Rows are points. Examples show where two turns around zero, p and q, send a point. Where does a point land after both, in the order given? Backwards means that the second turn is done in reverse. Each puzzle has new turns, and all numbers are rounded.
In the rows, 128 means zero.

Turn p:
[187 128 161] => [157 138  68]
[ 49 116 139] => [ 86  73 170]
[167 116 105] => [130 172 111]
[109 152 107] => [139 129 164]
Turn q:
[ 83 121  80] => [193 128 118]
[132  79  86] => [166  89 162]
[130 156 112] => [136 159 134]
[122 159 183] => [ 82 147  88]
[172 124 180] => [ 61 117 137]
Where do these land?
p, then q: [115 136 159] => [135  97 142]
q, then p: [163  88 179] => [ 63  95 142]
q, then p: [ 98 140  94] => [160 158 111]
q, then p: [133  94 149] => [ 88 126 124]
p, then q backwards: [131 182  59] => [160 158  52]

Turn p:
[ 46  91 148 185 163 162] => [204  92 127 146  57  86]
[146 116 138 152 120  70] => [147 161 104  80 142 132]
[171 140 143 138 163 105] => [119 135 148  77 122 158]
[127 112 104 144 144 153] => [145 139 150 151 106 136]
[103  79  64 120 139 145] => [158 167 168 180 127  99]
[140 123 134 121  85  93] => [127 146  92 117 168 129]
[136 123 193 130 121 147] => [145  71 112 112 138 152]
[142 147 146  94 160 101] => [100 116 154  85 143 119]
[141 220  83  68  57 175] => [  9 125  97 203 150 140]
Turn q:
[136  75 194 108 145  82] => [115  94 177 109 122  51]
[155 152  84 137  97 108] => [102 156 147 148 146 175]
[ 81 198 109 133 121 167] => [153 142  54 134 168 161]
[165 120  77 142 189 151] => [112 157 108 168  56 139]
[139 135 140  86  89  48] => [ 64 117 173 115 186 114]
[ 64  88 143 150 118 162] => [186  66 114 115 120 135]
[146 140  95 118 127 183] => [132 159  98 109  97 167]
[136 116 182 148 139 125] => [159 132 150 124 128  81]
Where do these land?
q, then p: [ 64 153 166  78 143 185] => [103 199 190 148 171 108]
q, then p backwards: [102 151 164  86 126  88] => [111 141 148  70 109  93]
p, then q: [100 168  86 154  88 150] => [151 119 130 171 162 186]
q, then p backwards: [140 122 113 176 141 131] => [123 105 101 148 130 163]
p, then q: [102  96  78  96 147 114] => [127 149 143 159 169  79]
q, then p backwards: [178  94 179 156  74 162] => [148  70 121 146 205  96]
p, then q backwards: [170 143  83 109 178  99] => [203 125 130 107  92 111]
p, then q: [168  97 155 169 127  95] => [ 99 175 103  90  99 139]
